Each row is a point. Each copy is the shape, with its points in the same order, turned, moved and blurred by noise. Is it also mirrored, or only turned?
In the rows, 128 means zero.

Shape:
[[164 155]
 [144  80]
 [164  88]
 [ 93 181]
 [ 87  88]]
Copy 1, 5 rows:
[[100 180]
 [166 151]
 [167 166]
 [ 62 108]
 [163  97]]
Copy 1 is: only turned
Copy 2:
[[175 110]
 [101  91]
 [111  75]
 [160 187]
 [ 76 143]]
Copy 2 is: only turned

Shape, 10 rows:
[[139 193 129  66]
 [106 106 107  29]
 [ 59 111 128 110]
 [103 102 213 179]
 [139 151 165 110]
 [151 126  63  84]
 [106 103 145 177]
 [142 102 144 139]
 [134 111  96 154]
 [179 104 124  79]]
Copy 1:
[[192 126  78 136]
 [107  76  49 148]
 [ 94 112 122 196]
 [139  78 227 188]
 [171  97 140 146]
 [105 127  81  92]
 [101 115 194 161]
 [120  91 167 127]
 [ 96 134 158 113]
 [132  71 112  86]]
Copy 1 is: mirrored
Copy 2 (10 x 4):
[[ 95 109 217 106]
 [ 53  53 160 140]
 [ 94 106 125 179]
 [127 199  76 130]
 [115 138 163 101]
 [125  48 155 101]
 [160 140  85 147]
 [128 118 110 101]
 [167  83 115 121]
 [ 82  80 135  63]]
Copy 2 is: mirrored

Shape (11 x 6):
[[ 98 136 113 146  68 127]
 [114  99 112 125  82 150]
 [202  90 120 134 164  79]
 [162  86  68 137 197  74]
 [119 130 184  59 152 164]
 [ 96 102 159  68  85 134]
 [125 145  68 173  72 137]
 [155 151 160  63 128  97]
 [124 143 157  65 111 174]
 [126  57 170  89 105 143]
 [156 139 171 122 172  78]]
Copy 1 (11 x 6):
[[108  99  75 134 167 135]
 [139 110  91 111 159 159]
 [180 166 159 192 102 134]
 [202 191 161 184 164 114]
 [104 100 195  71 114 132]
 [134  51 137  88 139 137]
 [119 149  37 143 168 133]
 [127  97 159 125  85  85]
 [107  98 140  63 115 129]
 [156  70 156 112 130 183]
 [113 134 185 178 112 105]]
Copy 1 is: only turned
Copy 2 (11 x 6):
[[101 127 158 133  42 161]
 [138 116 139 147  63 180]
 [140  58 156  95 175 159]
 [107  48  99 123 177 151]
 [211 144 145 152 101  84]
 [188 103 152 144  38 126]
 [ 70 142 142 115  72 195]
 [180 106 156  82  99  89]
 [193 158 145 130  76 120]
 [204  82 166 165  76 160]
 [137  87 187 110 149  87]]
Copy 2 is: mirrored
Copy 3:
[[180 103 131 135  92 106]
 [153  93  85 132 108 123]
 [148 197  57 163 178 107]
 [125 199  56 109 166  53]
 [ 92 153 116 105 114 198]
 [149 125  83 112  69 184]
 [193  76 134 132 125  68]
 [171 188 104 108 129 192]
 [128 109 121  95 122 199]
 [118 121  51 154  90 175]
 [132 221 120 151 144 143]]
Copy 3 is: mirrored

Shape:
[[124 148 140 184  78 174 115  58 139]
 [116 140 147 137 199 118 103 143 112]
 [ 76 192  94 150  85 152 116  70 122]
 [131 149 101 167 101 132 117  55  93]
 [143 161 140 134 131 146  57 156  61]
 [139 136 164 128 171 147 115 170 121]
 [155  80 154  87 158  81  90 156  95]
 [124 115 229  93 149 102 149  99  79]
 [131  79 186 133 153  79 108 147 114]
 [120 154  92 148  92 169 121  70 104]
 [156 128 160 149 165  98 150 181  84]
 [149 146 102 170 167 133  64  79  78]
 [171 225  97 157 140  93  41  93 112]
 [193 190  70 135 153 154  69  96 115]]
Copy 1, 14 rows:
[[184 159 128 129 136 151 223 107  93]
 [163  60 152 132 152 107 121 162 131]
 [134 151 120 118 156 114 193 104  33]
 [169 109 129 106 133 138 190  76  68]
 [186 105 159 134  76  68 114 113 109]
 [162  99 161 133 119 121 110 181 140]
 [136  71 165  91 121 113  97 111 199]
 [139  83 245  86 136 130 172 139 158]
 [138  70 163 104 128 110 148 139 206]
 [157 140 126 124 128 153 178  84  53]
 [160  42 153  89  90 131 131 174 143]
 [209  73 130 138 144 109 136  75  89]
 [237 114 107  71 154  56 126 101  65]
 [227 124 111  96 140 127  89  92  62]]
Copy 1 is: only turned
Copy 2:
[[113 214 105  68 134 121 163  73 132]
 [104 139 174 157 181 152 102 130  96]
 [104 170 112  28 199 136 146  83 134]
 [ 92 173 154  59 161  96 167  50 103]
 [104 163 182  82 167 120 131 163  43]
 [129 147 166 152 135 152 123 161  92]
 [102  85 196 148 118 103  96 150  96]
 [ 62 112 209 125 101 167 154 139 157]
 [ 72 114 176 168 112 112 111 140 122]
 [120 178 124  42 168 123 157  70 103]
 [ 95 104 161 181 154 143 177 142  88]
 [ 97 175 192 100 178 104 128  75  53]
 [129 195 204  87 244  59 142 113  99]
 [177 177 186  84 194  92 135  84  56]]
Copy 2 is: only turned
Copy 3 (14 x 9):
[[171 160 101 140 133 160 218  65 143]
 [140 153 143 160 152  96  95 133 116]
 [137 178  72 108 118 107 178  63 174]
 [149 158  96 126  89 115 190  79 114]
 [168 193 120 105 120 129 104 169 115]
 [141 141 147 144 179 126 112 167 117]
 [124  98 164 134  98 141  69 165  95]
 [ 47 148 169 161 144 179 119 132  98]
 [117 101 155 182 119 160 104 161 108]
 [149 156  79  97 116 114 187  77 119]
 [107 130 136 158 151  99 133 200  91]
 [189 190 128 138  87  92 136  97  92]
 [184 214 164 111  68  61 157 123 162]
 [205 174 161  73 108  69 157 108 116]]
Copy 3 is: only turned

Shape, 14 rows:
[[114  49 151 228 131 168  43 137 172 155 125]
 [124 170 102 161 122 152 150 110 232 154 149]
 [177 104 135  98 151 104 101 152 136 119 100]
 [133 115 136  94 124 120 148 147  76 165 104]
 [135 201 127  96  46 160 118 108 229 103 124]
 [125 100 179 111 146 145  96 136 165 195 136]
 [155 182 204 135 121  79 167 146  61 113 131]
 [131 100 178 117 124 106 164 137  58 132  65]
 [ 88 128 159 109 144  85 122 103  79 108 121]
 [124  69 160  98 118 114 159 138 101 116 159]
 [105 166 115 154  45  83 110 153 194 140 134]
 [107 104 135 161 168 191  74 182 135 152 148]
 [184 106 138  81 140 127 125 102  49 171 128]
 [138 171 134 113 111 124 127 136 189 149 114]]
Copy 1:
[[194 143  95 180 111 110   7 114 121  54  59]
 [110 113 109 132 164  43  88  77 164  79 141]
 [130 121 135 102  78  97  74 117  78 190 126]
 [116 156 136 169  80 160 117 102 138 195 146]
 [ 81  87  89  39 119  75 112 122 188  81 159]
 [129 105 153 150 111 135   9  73 133 137 120]
 [193 145 193 106 117 136 156 127 163 190 146]
 [147 125 158 179  69 176 154 119 122 181 123]
 [154 159 148 114 123 191 135  83  94 151 123]
 [182 150 150 133  58 151 101  82 109 139 179]
 [104 174 109  72 103  79 118  75 188  89  84]
 [131 163 165 167 117 112  13 126 113  84 120]
 [157 152 109 155 110 172  79 107 114 231 184]
 [ 99 113 131 102 122  73 104 105 160 141 130]]
Copy 1 is: only turned
Copy 2:
[[141  91 138 184  95 201 152  65 165 148  23]
 [ 89 147 150 161 106  69 204  95 172 104 117]
 [100 139  93 130 125 132  65 148 147 138 111]
 [107  86 167 117 141 140  91 169 117 161 145]
 [ 26 202 149  81  89 102 183  95 156  78 135]
 [ 84 101 131 130 109 131 157 126 143 209  89]
 [ 97  90 191 100  73  85  65 210  96 110 107]
 [101  92 199 117 159 141  55 175  99 145 104]
 [121 124 151 109 128 118  96 147  50 135  99]
 [126  56 135  71 141 102  97 130 119 147 116]
 [ 24 109 142 160  84 123 155  89 103  63 133]
 [156 100 117 144  93 183 177 150 149 146  88]
 [133 121 165 109 116 123  38 152 123 207 157]
 [ 48 150 141 139 109  97 158 134 141 112 126]]
Copy 2 is: mirrored
Copy 3, 14 rows:
[[126  65 108 151 179 246  88 151 146 184 137]
 [121 131  60 172 135 165 109 134 199  56 125]
 [144 126 157 100 174 131 129 121  91 104 150]
 [145 160 155 117 168 103 148 156 108 143  85]
 [121 179  82 133  86 130  61  56 185  67 123]
 [134  91 131 107 186 161 155 111 165 132  83]
 [ 78 181 195 197 151  96 168 105  91 125 124]
 [135 147 157 156 181  73 143 132  66 182 103]
 [ 79 139 160 129 176  67 136 143 141 168 155]
 [ 96  97 147 120 121 102 155 150  99 146 108]
 [156 141 158 178  91 135  66 125 201  99 132]
 [ 84 107 137 100 197 212  91 163 128 130  87]
 [135 182 151  82 161 123 202 145 100 160 116]
 [138 146 124 143 150 128 104  99 169  76 122]]
Copy 3 is: only turned
Copy 4, 14 rows:
[[156  28  81 169  73 151 100  78 103 167 125]
 [111  70  90 117 158 107 134 173 193 155 128]
 [184 135 149 154 151 110 119 129  93 112  81]
 [176 191 129 111 102 140 157 117 117 108 119]
 [126 103 105 114 210  89  85 124 224  84 139]
 [197  86 118  89 115 168 126 149 128 129 115]
 [164 175 218 130 140 135 194 113 113 106 197]
 [182 182 143 137  98 128 206  81  96  89 120]
 [131 151 141 119 138 140 160 117  56  79 168]
 [161 145 144 119  72  89 136 142  92  72 142]
 [ 74 105 152  94 153  96  96  79 170 132 121]
 [149  99 113 173  70 200  88 154 133 144 119]
 [229 206 112 115 126 129 139 124  78 127 150]
 [143 109 138 112 178 126 134 142 175 123 112]]
Copy 4 is: only turned

Shape (15 x 12):
[[105 115 148  77 127 126 127  94 182 156 144 134]
 [ 95 111 102 142 144 102  99 135 149 142 169  94]
 [146  71 116 133 145 150  98 120 120  85 128 146]
 [120 141 143 113 190 143 148 107 185 161  76 130]
 [ 96 106 102 123 129 147 154 139  73 120 106 124]
 [174 133 168  72 140 144 173 102 146 149 143 177]
 [112 120 137 125 128  80 146 127 161 143 154 187]
 [117 123 106 149 158 121 157  96 144 120 159 122]
 [ 96  95 108 111 122 101 171 123 166 104 114 124]
 [249 128 141 132 140  78 129 108 137 160 107 170]
 [121 131 110 160 114 147 110 120 176 132 153 107]
 [106 130 179 134 139 116 151  92  82 124 144 134]
 [115 102 225 139 129 156 116 135  78 136 164 101]
 [101 115 114 150 126 121  98 110 115 133 116 118]
 [ 96  79 136 145 136 136 131 106 143 165 132 122]]
Copy 1 (15 x 12):
[[114 105 170 120 110  99 166 147 138  86 183 105]
 [158 135 138 116 140 163 164 112 150 145 177 100]
 [111  92 133 117 132 135 118 137 158 177 129 163]
 [ 85 189 184 124 146  63 147 136 136 117 146 123]
 [ 89 127  98 124 141 153 141 108 147 119  87 130]
 [ 90 104 188 140  61  81 163 132 122  86 120 163]
 [115 121 138 190  95 110 175 104 138 116 182 134]
 [130 130 157 133 128 125 141  69 164 125 153 132]
 [ 78 122 159 166 152 143 150 113 176 110 153 107]
 [172 130 201 203  95  82 143 153 110 142 102 186]
 [152 155 154 118 120 146 109 134 163 120 184 124]
 [103  99 131 133 131 127 145  72  83 100 136 154]
 [107 107 132  80 132 174 150 117  58 108 149 179]
 [135 130 110 131 157 134 127 120 132 130 145 120]
 [129 126 127 114 158 127 166 127 147 103 169 153]]
Copy 1 is: mirrored
Copy 2:
[[133 122 114 122  96  67  98  99  95 156 134 144]
 [ 77  96 137  77 146  89 121 121 134 139 148 171]
 [125 120 140 159 158 118 121 122 116  83 157 203]
 [156 136 157 147 145 112 111  58 121 184 140 114]
 [131 153 111 121 130 162 123 130 177 120 137 182]
 [185 153 120 152 102 111 141 134  59 144 135 121]
 [122 121 133 137 122  91 108 177 101 184 158 151]
 [122 116 112 121 157  95 163 121 135 153 168 157]
 [141  83  92 135 129 120  98 121 144 166 163 169]
 [144  95 182 183 143 141 178 155  44 163  86 151]
 [ 96  84 150 123 125  80 141 113 146 115 158 134]
 [104 175  80 143 156 115 137 146 122 137 118 138]
 [ 59 181  90 124 143 135 112 129  92  74 123 114]
 [ 88 126 139 135 142 105 122 122 159 129 119 175]
 [ 80 136 124 135 113 113 121  95 125 150 157 164]]
Copy 2 is: mirrored

Shape:
[[138 145 125 115 164 130  86 168 114 126 111 129]
 [118 101 168 101 124 124 135 110 110 140 103 101]
 [108 149  97 135 128 106 103 106 150 104 235 126]
 [145 132  98  96 139 186 142 172 105 127  96 120]
 [148 135  96 136 143 109 125 135 183 139 176 112]
 [133 151  95 139 181 171 163 118 105 106 107 102]
 [ 99 134 106 135 145 108 154 153 145 139 113 116]
 [127 136 137 122 141 105 132 163 112 134 104 249]
 [ 98 101 190 146 123 112 155 107 117 143 106 136]
 [138 129 125  93 133 109 148 114 136 134 118 102]
 [129 154 114 150 120 121 108 127 106 134  98 137]
 [151  96 180 141 130 119 164 183 106 125 101 117]
 [ 96 144 123 127 128 114 137 132 148 116 138 108]
 [106 115 132 151 144 114 163 108 113 134 111 125]
 [138 157 185 108 136 190 158 107 121 127  96 108]
 [123 161 119 124 129 118 151 130 103 145 133 104]
 [135 129  96 112 118 165 149 125 133 116 109 133]
 [132 155 140 138 129 110 131 110 140  67 169 101]]
Copy 1 (18 x 12):
[[153 143 130 107 168  97 145 113  93 132 141 137]
 [153 129 132  80 125 140  99  84 148 112 141  95]
 [ 79 153 115 144 104 132 197 172 111  80 126  84]
 [153 159  95 101 180 145 104 129 130 158 145 166]
 [101 124  92 141 109  93 166 152 137 139 138 107]
 [146 180 120  95 179 153 151 140 150 186 148 102]
 [120 109 112  69 134 121 146 141 125 159 125 112]
 [163  40 133  98 220 133 153 150 109  91 144 134]
 [173  88 158  72 118 153 116 119 150 113 140  78]
 [114 130 110  94 142 120 126 100 162 129 136 103]
 [138 122 153 118 173 128 121 132 114 143 105 105]
 [211 113 124  68 130 112 125 120 166 124 117 139]
 [106 128 133  88 118 138 155 132 128 137 124 114]
 [152 113 129  76 143 148 136 134 145 146 126  70]
 [155 154 172 102 148 160 105 110 181 145 182 130]
 [116 149 134  82 154 119 121 148 148 128 120 102]
 [126 129 105 121 163 169 124 129 146 152 134 134]
 [118 160 149 122 115 140 195 125 159 113 110 107]]
Copy 1 is: mirrored
Copy 2, 18 rows:
[[131 178 116 148 105 145 111 115  97  93 118  82]
 [137 111 103 121 130 161 109  91 139 135 163 110]
 [100 160 172 103 143  99 142 145  57 157 104 169]
 [161 144  72 143  61 141 136 130 123  98 127 108]
 [130 159 144 143 142  80 147 163  97 150 137 117]
 [159 152 124 123  91 149 187 126 123  74 154 136]
 [114 155  96 153 145 126 133 146 128 100 154 135]
 [156 167 121 174 145 152  61 131 166  82  52 138]
 [128  97 132 145 158 179  90 112 151 118 163 141]
 [139 137 101 110 139 119 136 116 133 129 148 111]
 [139 147 128 155 117 114 108  90 113  77 138 130]
 [170  93  89 150 150 174  92 149 114  93 152  95]
 [ 96 136 113 128 140 122 140 129 110 113 141 135]
 [141 132 118 142 149 154 131 118 137 101 165 156]
 [131  87 136 104  80 160 135 117 163  92 148  99]
 [141 143 110 105 123 116 116 127 114  97 160 139]
 [144 127 100 149  90 116 152 115 134 112 122 138]
 [119 105 151  97 154 120 156 126  79 105 117 129]]
Copy 2 is: mirrored
Copy 3 (18 x 12):
[[145 161 161  98 142 144 108 141 127 113 131 155]
 [139 139 110 145  80 143 135  97 106 124 143 130]
 [ 39 118 141  77 164 140 163 120 158 140 122  81]
 [160 136 126 137 119 124  72 173 115  98 103 122]
 [108 115 143 103 166 142 110 106 180 148 137  81]
 [111 165 105 164 124 156  87 172 159 123 103 138]
 [113 127 144 162 159 144  94 114 123 148 137 128]
 [164 100 116 111 195 104 147 126  97 140  97 211]
 [119 117 108 173 102 130 156  78 121 124 149 169]
 [142 138 116 135 114 154 123 114 125 159 128 103]
 [125 164 139 133 135  93 124 135 128 146 130 153]
 [180 130 123 179 143 138 141 113 116  82 162 136]
 [ 97 130 152 145 135 145 127 114 127 139 120 113]
 [105 139  97 169 134 137 124 109 129 142 140 148]
 [153 118 124 166  55 146 138 151 156 115 102 148]
 [114 137 129 148 123 135 129 159 126 153 146 117]
 [132 132 113 143 123 112  98 140 132 124  84 112]
 [ 91 158 145 141 141 155 181 120 162 120 106  94]]
Copy 3 is: only turned

Shape, 16 rows:
[[109 116 107 123 113 137 124 111 111 123 137 135]
 [116 131 143 119 119 139 113 120 152 110 112 139]
 [182 154 108 115 132 136 118 141 114 121 140 134]
 [107 140 134  87 127 101 111 122 127 117 149 132]
 [123 118 120 131 109 114 149 116 170 129 114 134]
 [119 129 130 134 115 135 120 127 132 120 144 134]
 [132 110 134 128 115 139 119 129 124 134 141 122]
 [218 109 123 102 131 126 130 141 130 113 126 124]
 [114 154 124 128 139 132 111 119 123 129 145   7]
 [108 118 139 125 108 131 213 117 120 112 124 150]
 [113 118 122 120 115  97 116 169 126 112  85 142]
 [112 129 137 117 122 100 114 112 127 113  93 144]
 [119 128 144 133 141  86 118 122 122 112 140 132]
 [126 135 140 127 104 135 118 130 115 152 138 109]
 [119 135 131 121 113 124 111 114 117 145 133 140]
 [116 116 130 129 156 141 119 136 112 168 142 118]]
Copy 1:
[[121 145 134 110 114 113 128 122 142 111 130  95]
 [112 140 146 117 102 110  93 144 127 149 123 126]
 [163 157 138 124 142 126 127 138 130 109  90 150]
 [130 151 131  73 104 125  98 162 128 118 135 117]
 [100 121 164 129 122  90 122 164 113 132 127 124]
 [120 147 133 115 121 125 119 139 124 130 110 114]
 [124 145 145 118 138 136 125 133 132 138 119 106]
 [164 161 176 136 174 133 109 149 149 133 108 167]
 [144 126 190  67  85 161 174 104  76 152 108 139]
 [ 54 148 128 134 125 107 147 143 159 114 160 144]
 [130 103 148 142 100 148  92 172 150 111 128 124]
 [118 112 147 106  97 104  89 157 157 122 117 124]
 [108 119 141  76 127 133  97 149 127 110 106 128]
 [132 138 140 111 119 138 149 149 135 145 104 108]
 [129 139 125 101 121 113 125 147 146 129 108 107]
 [148 110 112  99 136 144 144 125 122 150 129 114]]
Copy 1 is: mirrored
Copy 2, 16 rows:
[[125 117 145 142 142 128 139 124 105 133 144 127]
 [116 112 128 107 142 150 118 107 133 136 134 148]
 [127 152 151 133 125  94 117 133 135  95 101 157]
 [167 133 145 116 120 134 125  98 108 141 139 152]
 [119 118 113 139 134 151 120  94 133 129 114 103]
 [120 130 135 114 137 130 132 124 111 136 135 132]
 [112 134 129 131 115 126 130 133 109 136 134 141]
 [116 118 121 144  86  92 116 118 142  90  86 171]
 [134 187 121 129 107 157 214 146 147 172 107 166]
 [131 115  72 137 170 121 141 103 119  97 163 105]
 [138  95 148 114 105 131 115 122 171 126 160 116]
 [141 104 148 123 127 165 123 108 138 116 147 137]
 [152 124 138  99 108 153 137 125 107 116 134 126]
 [116 161 126 139 111 141 132 131 119 137 147 141]
 [126 135 146 137 129 146 119 121 108 125 149 137]
 [139 139 124 142 119 132 124 178 113 148 137 135]]
Copy 2 is: only turned
